Every row gives one point. A path goes straight from each point to the next, and from the last back to the first. The post is the endless flat space through its rows: a point in 2 columns, a line in 3, a plane in 4, and so on, so that a path can go around it. Count how often the path circles the post. Going back the other way cancels.
(in the rows, 128 means zero)

Post (1 x 2)
[[119 112]]
Path (13 x 2)
[[108 157]
 [ 81 185]
 [131 138]
 [178 137]
 [119 144]
 [ 91 133]
 [ 52  83]
 [ 96 144]
 [ 72 126]
 [ 89  67]
 [162  57]
 [193 123]
 [132 139]]
Times around: 1

Post (7 x 8)
[[176 108  46 125 121  50 154 178]
 [140 105 155 109 147 177  96 180]
 [166 159 151 122 137 178 146 106]
 [111 122 147 126 107 157 152 158]
 [127 110 221 130 161 168 177 146]
 [ 83 178 182 157 149  62 144  59]
 [106 155 121 208 138  33 158 185]]
Path (19 x 8)
[[110 132 218 142 126 170 207 163]
 [129 163 140  90 145 249 170 159]
 [106 152 110 124 148 106 163  47]
 [176 169 113 199 151 104 161 134]
 [146 125 124 133  86 139  78 159]
 [106 132 166 104 101 117 157 151]
 [ 77 142 136  77 131  74 213 128]
 [ 99 144  90 133 143 218  83 180]
 [133 144 135 188 144 127 133 165]
 [112 152 141 156  81 125 167 108]
 [140 132 185 205 125  92 168 224]
 [177 150 110 119 123 114 166 215]
 [ 89 126 143  77 120 136 137  86]
 [102 106 119 135 136 100 146 151]
 [141  60 132 123 186  85 169 173]
 [148 117  89 104 196 115 156 121]
 [131 109 115 131 168  96 101 120]
 [193 103 153 148 121 143 151 143]
 [145 134 205 131 131 104 118 121]]
Times around: 3

Post (13 x 14)
[[153 146 154  83 155 120  98 173 188  93 123  74 120 126]
 [ 99  90 179 141 101 177  95 147  94 144 119  75 123 126]
 [ 99 112  82 158 101 102  77 133 191 149 130 125 106 182]
 [108 106 122  98 120 129 142  98 104 149 158 121 170 125]
 [137 147 121 117 138 200  75 163 104 131  71 125 165  98]
 [113 141 128 107 104 105 110 145 180 174 106 136  86  99]
 [126 107 110  94 142 145 127 103 108 183 137 123  95 164]
 [ 86 103 175 177 147 124 108  86 138 150 122  76  96 117]
 [151 121 193 149 117 143 123 120  41 121 100 162 142  90]
 [167 124  85 119  61 147 107  82 172 110  72 249 109  79]
 [154  96 153 110 133  87 166 140 111 137  80 103 140 167]
 [143 121 152 122 126 128 131 111  92  81 105  85 105  81]
 [124 122 140  81 139 109  95  68 106 170 106  92 110 139]]
Path (21 x 14)
[[149 110 106 106 147 130  60 117 160 216 112 134  85 147]
 [124 108 135 142 164 133  80 114 154 142  93 152 147 115]
 [158  90 127 152 102 132  97 123 138 154  71 126 131 110]
 [159  82 137 112 102 157 125  91 157 162  92 135  85 151]
 [121 155 144 134 155  93 129  81 144 195 117 140 110 146]
 [103 126 140 133 101 107  94 127 166 139 133 112 141 154]
 [167 147 149 128 109 129 133 118 110 157  77 140 108 126]
 [ 86 120 140 101 130  57  99  63 118 220 185  67 130 123]
 [160  76 134 113 136 174  95 156 106 110 122 104 151 116]
 [104  85  89 104 126 165  97  99 150 137  91 125 133 100]
 [ 97 119 133 108  88 125  42 139 123 147 133 143 100 178]
 [ 95  68 174 111 135 141 131 103 116 143 139  83  71  84]
 [140 113  83 129  94  66  92 176 160 135  99 134  99  96]
 [174 122 135 113  99 119  65 148 127 152 114 105 127 135]
 [180 136 190  89 123  94  71 162  96 121 110  80 193 136]
 [115  79 115 137  79 152 134 155 108 176 108 157  85  99]
 [ 93  81 118 105 139 143 126 107  91 142 157 143 112 123]
 [139 114 154 104 100 106 117 141 126  91 136 160 101 153]
 [147 107 126 106  92 128  84 130  96 104 121 109 127 220]
 [150 154 157 102 114 152 107  97  97 133 113 108 158 128]
 [151 111 147 149 129 135  89 156 149 157  84  83 137 185]]
Times around: 1

Post (17 x 18)
[[165 140  85  21 162 134 166 133  87 181 112 108 105 121  83 150 173 169]
 [122  95  92  48 206 108  95 119 142 147 165 125  99 202 100 146 141 199]
 [202 120 110  45 141 108 121 137 143 145 169 175  87 110 144 130 106 186]
 [125 102 185 180 122  93 130  69 149 118 101 149 195 120  94 115 103  86]
 [ 63 102 113 158 172 140 133 142 193 149 117 117 124 110 156 137  95  71]
 [131  98 177 195 141 147 143 191 171 127  58  94 163 122 214 164  95 106]
 [177 130  93 109 185  98  75 161 101 148 139 133 110  91  66 134 119 205]
 [167 167 108  93 163 109 102 148  88 197 139 171  98 178  87  60 191 116]
 [ 98 183 132 200  87 146 110  76 103 119 138 116  73 132 129 148 211 139]
 [ 90 135 127 208 157 150 144  72 120 126  67 122 161 136 174  83  61 137]
 [ 68 120 207 156 171 157 120 120 111 127 100 141 113 129 136 136  86  97]
 [ 81 101  72 236 122 109 170  99  68 103 209 112  38 138 174 143 229 156]
 [ 76  86 178 178  59 143 130 163 148 153  65  88 154 110 154  88  37 115]
 [118 117 149 235  86 163 171 154 111 167  60 161 121 157 114 169  69  70]
 [153 126  72  78 149  80  88 143  82  75 103 156 102 145  95 132 161 157]
 [ 79 114 165 186 130 219 155 160 152 113 120 143 184 140 120 125  88  86]
 [142 157 102  60 165  87 116 155  75 142 186 101 144 143 152 164  99 160]]
Path (19 x 18)
[[129 130  95  86 166 155  73 179 121  79 155 107 158 147 170 163 123 103]
 [104 124 120 172 139  61  95 145  85 144 146 181  92 120  98 121 175  63]
 [123 120 125 100 170 147 157 131 116 174 138 161 120 144 130 120 172 192]
 [133  79  64 148  98 126 128 189  82 146 124 120 119 220 108 192  95 166]
 [174  79 129 154  87 123 162 107 157 193 107 134 105 142  69 152 152 124]
 [101 151 174 196 139 119  89 152  81  46 143  94  51 113 163 135 176 123]
 [ 56 154 145 137 111  84 132 152 128 125 143 104 150 164 141 125 154 106]
 [120 106 134 118 146  99 118 116 114  96  93 186 109 136  97 173 155 185]
 [191  99  61 215 131  90 101  48  82 141 127 174 157 140 109  84 126 166]
 [216 114 135 110 196 162  83 120 139 135  85 151 181 150 102 116  47 134]
 [ 84  76 124 121 102  90 130 102 152 149 165 113  85 147 104  65 127 119]
 [ 74  75 136 146 129  74 105 146 189 127 122 127  97 108 140  86 108 119]
 [111 107 117 155 175  92 148   9 166 158  92 129 183 176 134  60 131 167]
 [145 128 103 107  47 101  90  97  77 142 119 106 110 154 168  65 176 180]
 [175 106  72 109 146 102 116  95  67 141  77 113 134 120  58 184 156 168]
 [130 164 104 126  64  96  78 110  45 124 160 157  92  64  67  73 154 158]
 [ 27 130 150 187 123 154 102 208 127  82  59 130 152 158 105  58 141 120]
 [122 133 103 132 134 121 192 145 112 126 119 107 126  83 103 139 141 125]
 [116  93  98 123 131 149 172 169  96 143  53  73 109 194 121 108 154 125]]
Times around: 1

Post (17 x 18)
[[105  98 129 182 212  44 146 142 148 140  92 134 169 113 160 151 204 149]
 [155 102 123 125  54 151 107 134 132 134 172 166 106 179 134  56 157 105]
 [101  94 146  91 222 122 133 163  62  86 147 124 108 100 171 159 163 166]
 [124 108  93 152 125  76 188  92  59 143 123 158  63 105 172 186 114 154]
 [139 101 113 160  90 152 145 160 163 120  87 153 213 116 216 173 126 118]
 [206 134 149 148 139 121 137 131 114 124 123 109  98 109 159 121 208  82]
 [132  76 109 182  78 105 105 120 197 186 137 148 144  76 100 154 128 165]
 [158 131 119 153 173  82 108 123  73 130 116 110 153 153  94 118 186  53]
 [169 127 153 152  20 170 112  42 111 146 160 109 122 199 102  72 152 128]
 [154 121 195 103  61 142 106  67 146 151 152 170 121  71 168  61 113  95]
 [151 118 115 156 100 138 152  85 168 107 135 186 144 134 112 143 158  90]
 [118 147 129 149 110  73 148 132 248 119 119 122 132  95 162 145 115  55]
 [169 133 101 210 110  96 106  93 161 101 173 132 146 126 148 160 144  57]
 [ 58 112  94 140 147 175 128 133 145 112 164 150  84 106 198 155 220 113]
 [178 149 143  29  79 114 137  88 164 165 141 181 108 125 178  94 133 116]
 [182 170 129  99 122 153 190 128 107 126 159 129 206 105 147 110 146  45]
 [138 102  92  96 147 159 142 116  91  89  87 121 146 134 203  87 162 167]]
Path (19 x 18)
[[192 130 162  79 149  40 118  51 187 102 196 188 107 150 149 150 190  47]
 [211 125 189 165  99 125  94 119 170 174 137 117 193 165 130 137 169  67]
 [213 112 139 185 131 148 131 119 138  73 123 227 110 165 121 172 100 105]
 [135 171 128 157 135  61 145  82 166 107 189 197  91  95 118 155 147  74]
 [168  86 168 118  90 205 171 145 142 112 133 133 108 100 133 110 222 182]
 [149  90 156 119  60 143 180 103 183 157 116 106 113 102 126  63 211 142]
 [ 61 129 130 193 135 116 190 146  89  52 227 189 140 111 211 104 187  74]
 [153 116 115 150 152 147 150 134 114  90 123 129 149 101 205 102 154 217]
 [133 118 107 124 103 169 157  90  99 141 162 128  72 157 152 146 245 228]
 [196  93 154 109  35 106 153 120 142 112 149 154  88 128 148  83 162 170]
 [194 109 175 195  86 135  92 135  47  99 113 142 159 119 194 115 113 159]
 [161 106 127 132 140 186 108  68  83 121 119 173 103  94 143 153 129 175]
 [161 107 156 157  54 162 130 127 162 147 152 131 143 155 150  79 145 114]
 [ 90 110 122 207 185 114 124 132 197 139 155 102  73 129 116 141 208 128]
 [140 148 145  98 116 147 140 132  84 141 137 144  86  99 146  97 147 127]
 [155 112  45 143  68 162  78  82 114 145 138 169 124 102 191 175 152 185]
 [167 161 130 131 183 141 141 154  89 113 216 147 103 103 150 106 152  86]
 [183  86 146 149 108 131 108 123 144 164 127 139 170 132 143 142 143 132]
 [129  96  86 129  97 117 134 141 171 144 138 136  84 107 164 145 180 109]]
Times around: 0

Post (17 x 18)
[[136 111 141 137  90 150 106  98 127 148 143 163 129 130  78 147 103  91]
 [153  80  86 105 130 127 140 144 120 156 170 164  91  99 131 101 150 130]
 [ 91 106 114 136 153 110 117 156 142 143 184  76 131 118  96 112 153 135]
 [ 94  82 156 123 125 139 148  84 134 128 145 101 132 136  91  99  93 109]
 [181 107 115 176 149  89  97  92 137 175 163 160 108 129 207 160 114  99]
 [ 25 127 137 154 157 108 120  95 169 114 110  82  97 122 161 122 151  90]
 [ 87 118 159  75 146 116 157 173 141 122 129 100 141  71 151 182 136 117]
 [172 106 118 136 110 163  58 150 133 127 103  78 102  83 162 170 116 120]
 [143 122  72 128 151 132 129 107 146 154 125 126 131 142 117 163 115 127]
 [104 122 149  99 135  56 188 156 130 112 114 170 147  96 120 150 130 135]
 [ 99 117 147  89 136 110 152  98  90 128  97 100 128 142  89 154 113  48]
 [ 84 125 137 118 143  98 172 113 144 188  78 136 179 101  80 123 111  81]
 [142 138 113 124 100 119  63 102 117 146 171  95  69  76 141 129 115 184]
 [126  95 118 139 103 119 134 121  98 143 186 102 126 147 144  94 177 179]
 [109 145 163 167 104 169 151 129 143 118 121 105  65  63 145 153 125 102]
 [ 96 166 157 148 141 127 136 114 158 114 142 158 153 119 147 129 105 126]
 [ 84 167 182 121 151 120 129 107 197 100  63  91 110  91 144 158 147 103]]
Path (26 x 18)
[[130 179 109 100 112  67 159  75 134 120 123 174 202 175  43 108  96 138]
 [178 171 115 145 145 132 127 106 176 121 157 121 105  60 105 158  75 178]
 [175  79 128 151 145  80 107  96 184 150 130  68  98 100 136 158  81 103]
 [118 170 167 112 109 148  93 133 103 223 156 108 133  62  86 137  89  76]
 [ 58 114 131 133 140  73 157 134 112 111  78 139 185 157 130 138 131 121]
 [124  71 180 150 147 137 145 150 150 177  98 122 119 103 137 160 122  60]
 [100 204 173  86  52 118 175  86  99  85 120 126  60  73 123 114  76 182]
 [185  87 154 128 152 135  89 145 203 133 152  99 114  81  92 171  96  87]
 [ 85 139 122 165  57 176 164 120 136  95  98 150  78  47 159 154 128 140]
 [121  61  99 116 147 124  97 133 123 201 121 101 174  98 151 114 192  71]
 [ 95  79 127  96 181 119  98 110 130 126 137 136 144 171  99  97 152  94]
 [114  93 133 140 136 127 142 122  97 175 161 180 182 167 127  74 118  95]
 [153 108  91 164 138 113 156 117 141 177 106 162 145 135 179 148 175 141]
 [125  81 130 151 151  89 146  74 136 116 101 153 145 155 128  70 117  80]
 [160  89 159 122 152  73 135 126  80 184 107 113  90 106  74 151 129  50]
 [180 143 138 141 146 147 115 149 176 201 102 139 106  88 154 155 141 133]
 [ 91 117 143 100  98 134 186 165 135 104 121  71 128  80  63  96 115 164]
 [ 82 136 150 170 112 121 183  37 145 214 119 116 131  83 152 100  67 117]
 [129  78 176 119 108 185 102 175 120 104 148  62 153 176 156 171 132  87]
 [ 73  63 118  75 224 175 174 209 193 149 127  53 178 103 103 123 144 134]
 [152 123 156 135 145  74 119 163 130 212 209 128 123 117 130 182 135 131]
 [ 73  97 141 115 138  87 113 133 176  91  83 126 183 136 154 162  89 102]
 [131  75 101  97 103 136 132 125  52 140 249  92 182 202  72 150 161 105]
 [124 119  97 150 154 114 149  68 163 134 109 209 125 137 123  15 181 177]
 [ 97  96 149 137 157 170  97 150 172 109 114 140 103 130 180 156 140  87]
 [117  43 117 150 180  85 159 182 158 118 109 103  90 106 160 133 125  57]]
Times around: 2
